Every row gives one point. The window is the flat piece filled in between its corners: a triangle in 3 columns, a solid with four corners in 4, and so on. A path goes straight from each point to the next, and from the last back to the first. After which points does the path pass through the window?

Window (4 x 4)
[[0.028, 0.042, -0.004, -0.039],
[0.039, 0.061, 0.008, 0.013],
[0.005, -0.075, 0.054, 0.019],
[0.033, -0.037, -0.068, -0.005]]
Path:
(1): [0.017, 0.039, -0.043, -0.023]
(2): [0.066, 0.038, 0.007, -0.020]
(3): [0.075, -0.047, 0.063, 0.001]
(4): [-0.022, -0.003, 0.049, 0.010]
(5): [-0.006, -0.054, -0.001, -0.009]
(6): [0.046, -0.076, -0.013, 0.016]
(7): [0.039, -0.034, 0.029, -0.006]
(8): [-0.037, -0.046, -0.050, 0.035]
(9): [-0.039, -0.068, -0.019, -0.019]
(10): [0.067, -0.025, 0.038, 0.007]
(11): [0.057, -0.017, -0.040, -0.017]
(12): [-0.036, -0.024, -0.006, -0.028]
Through the window after points: 7

Window (6 x 6)
[[0.037, -0.069, 0.007, 0.009, 0.006, -0.049],
[0.041, -0.027, -0.019, 0.024, -0.021, 0.020],
[-0.055, 0.079, 0.053, -0.014, 0.119, 0.018],
[-0.036, 0.002, -0.037, -0.013, -0.059, -0.035],
[0.040, -0.031, -0.048, -0.070, -0.014, 0.020],
[0.018, 0.060, -0.065, -0.013, -0.030, -0.025]]
Path:
(1): [0.049, -0.004, 0.046, 0.003, -0.033, 0.000]
(2): [0.069, -0.023, 0.003, -0.020, -0.045, 0.000]
(3): [0.018, 0.004, -0.080, -0.006, -0.035, -0.011]
(4): [-0.004, 0.003, -0.043, 0.031, 0.005, -0.021]
(5): [0.060, 0.000, 0.033, -0.038, -0.053, 0.005]
(6): [0.002, 0.027, 0.022, -0.025, -0.021, -0.049]
(7): [-0.008, -0.068, -0.041, 0.024, 0.051, 0.012]
(8): [-0.039, 0.024, -0.003, 0.038, 0.066, 0.017]
(9): [0.037, 0.001, 0.050, -0.079, 0.011, -0.002]
(10): [-0.021, 0.054, 0.027, -0.056, -0.040, -0.042]
(11): [0.016, -0.033, -0.094, 0.001, -0.012, -0.006]
(12): [0.022, -0.050, -0.035, 0.011, 0.010, -0.024]
Through the window after points: 6, 12

Window (6 x 6)
[[0.007, -0.011, -0.065, 0.026, -0.054, 0.068],
[-0.018, 0.014, 0.016, -0.054, -0.019, -0.036],
[0.080, -0.025, 0.063, -0.061, -0.007, -0.019],
[-0.066, 0.070, -0.024, 0.046, -0.008, 0.028],
[0.011, -0.032, 0.040, -0.021, 0.009, -0.052],
[-0.036, 0.079, -0.021, -0.004, 0.038, -0.074]]
Path:
(1): [0.024, -0.015, 0.005, -0.030, 0.013, 0.030]
(2): [-0.019, 0.014, -0.001, 0.010, -0.060, -0.005]
(3): [-0.042, 0.059, -0.012, 0.027, -0.058, -0.041]
(4): [-0.037, 0.044, -0.011, 0.013, 0.029, 0.005]
(5): [0.000, 0.021, -0.019, -0.002, 0.014, 0.008]
(6): [0.018, 0.031, 0.016, 0.020, -0.049, -0.040]
(7): [0.070, -0.005, 0.028, 0.003, -0.075, -0.046]
(8): [-0.067, 0.034, 0.019, -0.065, 0.058, -0.031]
Through the window after points: 3

Window (8 x 8)
[[0.085, -0.052, 0.022, -0.017, -0.033, -0.014, -0.055, -0.047],
[-0.002, -0.009, -0.033, -0.005, -0.001, -0.001, 0.017, 0.059],
[0.020, -0.041, -0.010, -0.063, -0.030, 0.012, -0.037, -0.102],
[-0.043, 0.012, 0.051, -0.029, -0.002, 0.015, 0.065, 0.027],
[-0.047, -0.004, 0.007, 0.054, 0.016, -0.012, 0.039, 0.027],
[0.012, 0.003, 0.005, -0.005, -0.072, 0.080, 0.050, -0.069],
[0.055, -0.109, 0.004, -0.039, -0.036, 0.050, -0.019, -0.084],
[-0.022, 0.030, 0.023, -0.004, 0.058, 0.043, 0.020, 0.023]]
Path:
(1): [-0.054, -0.012, 0.000, -0.011, 0.005, 0.085, -0.027, 0.027]
(2): [-0.008, -0.011, -0.017, -0.052, -0.049, 0.075, -0.048, 0.018]
(3): [0.005, -0.010, 0.019, 0.022, 0.017, 0.007, 0.061, 0.005]
(4): [0.040, -0.016, -0.042, -0.019, -0.010, 0.005, 0.009, -0.082]
(5): [0.010, -0.042, 0.011, -0.042, -0.045, 0.036, -0.034, -0.065]
(6): [-0.018, -0.013, 0.017, -0.018, -0.041, 0.005, -0.042, 0.013]
(7): [0.024, -0.025, 0.010, 0.002, 0.062, 0.022, 0.046, -0.025]
(8): [0.030, -0.011, 0.046, -0.018, 0.002, 0.000, 0.046, -0.047]
Through the window after points: none

Window (8 x 8)
[[0.010, 0.003, 0.047, -0.036, 0.005, -0.042, 0.003, -0.047],
[0.025, -0.002, 0.013, 0.010, -0.003, 0.055, -0.005, 0.083],
[0.017, -0.016, -0.007, 0.022, -0.028, -0.075, -0.031, -0.063],
[-0.002, -0.032, 0.006, 0.010, -0.028, -0.058, 0.055, -0.064],
[0.025, -0.036, -0.046, -0.018, 0.043, 0.018, -0.012, 0.051],
[0.028, -0.006, 0.054, 0.049, 0.054, -0.043, 0.051, 0.060],
[0.061, 0.031, -0.012, -0.009, -0.010, -0.024, 0.017, -0.051],
[-0.033, 0.034, -0.067, 0.008, 0.050, 0.066, -0.025, 0.101]]
Path:
(1): [0.003, 0.009, 0.016, 0.050, 0.062, -0.024, -0.005, 0.000]
(2): [0.038, -0.031, 0.006, 0.086, 0.097, 0.003, 0.009, 0.009]
(3): [0.012, 0.018, 0.055, -0.014, -0.014, -0.056, 0.054, 0.079]
(4): [-0.002, 0.018, 0.016, -0.005, 0.002, -0.072, 0.010, -0.010]
(5): [0.046, -0.019, -0.001, 0.014, 0.013, -0.015, 0.004, -0.045]
(6): [0.012, -0.020, 0.022, 0.007, -0.015, -0.034, -0.009, -0.064]
(7): [0.032, 0.019, -0.031, 0.004, -0.005, -0.074, -0.006, 0.001]
(8): [0.042, -0.019, -0.012, -0.059, -0.026, -0.111, 0.034, -0.013]
(9): [0.024, -0.004, 0.020, 0.033, 0.003, -0.016, 0.016, -0.046]
(10): [0.025, -0.047, 0.023, 0.034, 0.025, 0.002, 0.060, -0.050]
(11): [0.004, 0.038, 0.028, -0.056, -0.015, -0.052, -0.035, 0.005]
(12): [0.045, -0.046, 0.009, -0.028, -0.073, -0.061, 0.065, 0.035]
Through the window after points: 2, 6, 10, 12

Window (9 x 9)
[[0.017, -0.061, 0.035, -0.076, -0.083, 0.056, -0.030, 0.026, -0.005],
[-0.033, 0.046, 0.056, -0.073, -0.027, -0.002, 0.010, 0.030, 0.020],
[0.063, -0.022, -0.046, -0.047, 0.049, -0.021, 0.009, 0.036, 0.008],
[0.014, 0.097, 0.020, 0.026, 0.016, -0.029, -0.077, 0.041, -0.022],
[0.052, -0.051, 0.013, 0.025, 0.059, -0.008, 0.025, 0.059, 0.007],
[0.063, 0.018, -0.019, -0.034, -0.003, 0.032, 0.038, -0.064, -0.032],
[0.041, -0.061, -0.005, -0.003, 0.017, -0.078, 0.004, 0.045, 0.009],
[-0.078, -0.021, -0.014, 0.005, 0.031, 0.067, 0.066, -0.043, 0.021],
[-0.072, 0.045, 0.000, -0.048, 0.004, 0.032, 0.061, 0.003, -0.046]]
Path:
(1): [0.020, -0.011, -0.012, -0.042, -0.072, 0.045, 0.015, 0.041, 0.008]
(2): [-0.016, -0.020, 0.059, -0.067, 0.019, -0.003, -0.021, -0.002, -0.004]
(3): [0.014, -0.010, -0.007, -0.038, 0.019, 0.001, 0.004, -0.027, -0.034]
(4): [-0.007, 0.045, 0.006, -0.006, -0.026, 0.008, 0.015, 0.033, 0.025]
(5): [0.007, -0.014, -0.017, -0.037, -0.021, 0.019, 0.039, 0.014, 0.003]
(6): [-0.048, -0.014, 0.109, -0.069, 0.049, -0.009, -0.007, 0.016, -0.017]
(7): [0.034, -0.017, 0.043, -0.054, 0.065, -0.018, -0.018, 0.041, -0.036]
(8): [0.032, -0.005, -0.014, -0.021, -0.049, 0.004, 0.008, 0.015, 0.010]
(9): [0.005, 0.038, -0.014, -0.012, -0.004, 0.002, 0.045, 0.009, 0.010]
(10): [-0.004, -0.030, 0.021, -0.043, 0.035, -0.018, 0.005, 0.002, -0.027]
(11): [-0.012, -0.023, 0.039, -0.003, 0.103, -0.006, -0.024, 0.046, -0.103]
(12): [0.037, 0.100, -0.030, -0.013, -0.062, -0.023, -0.025, 0.015, 0.072]
Through the window after points: 1, 11
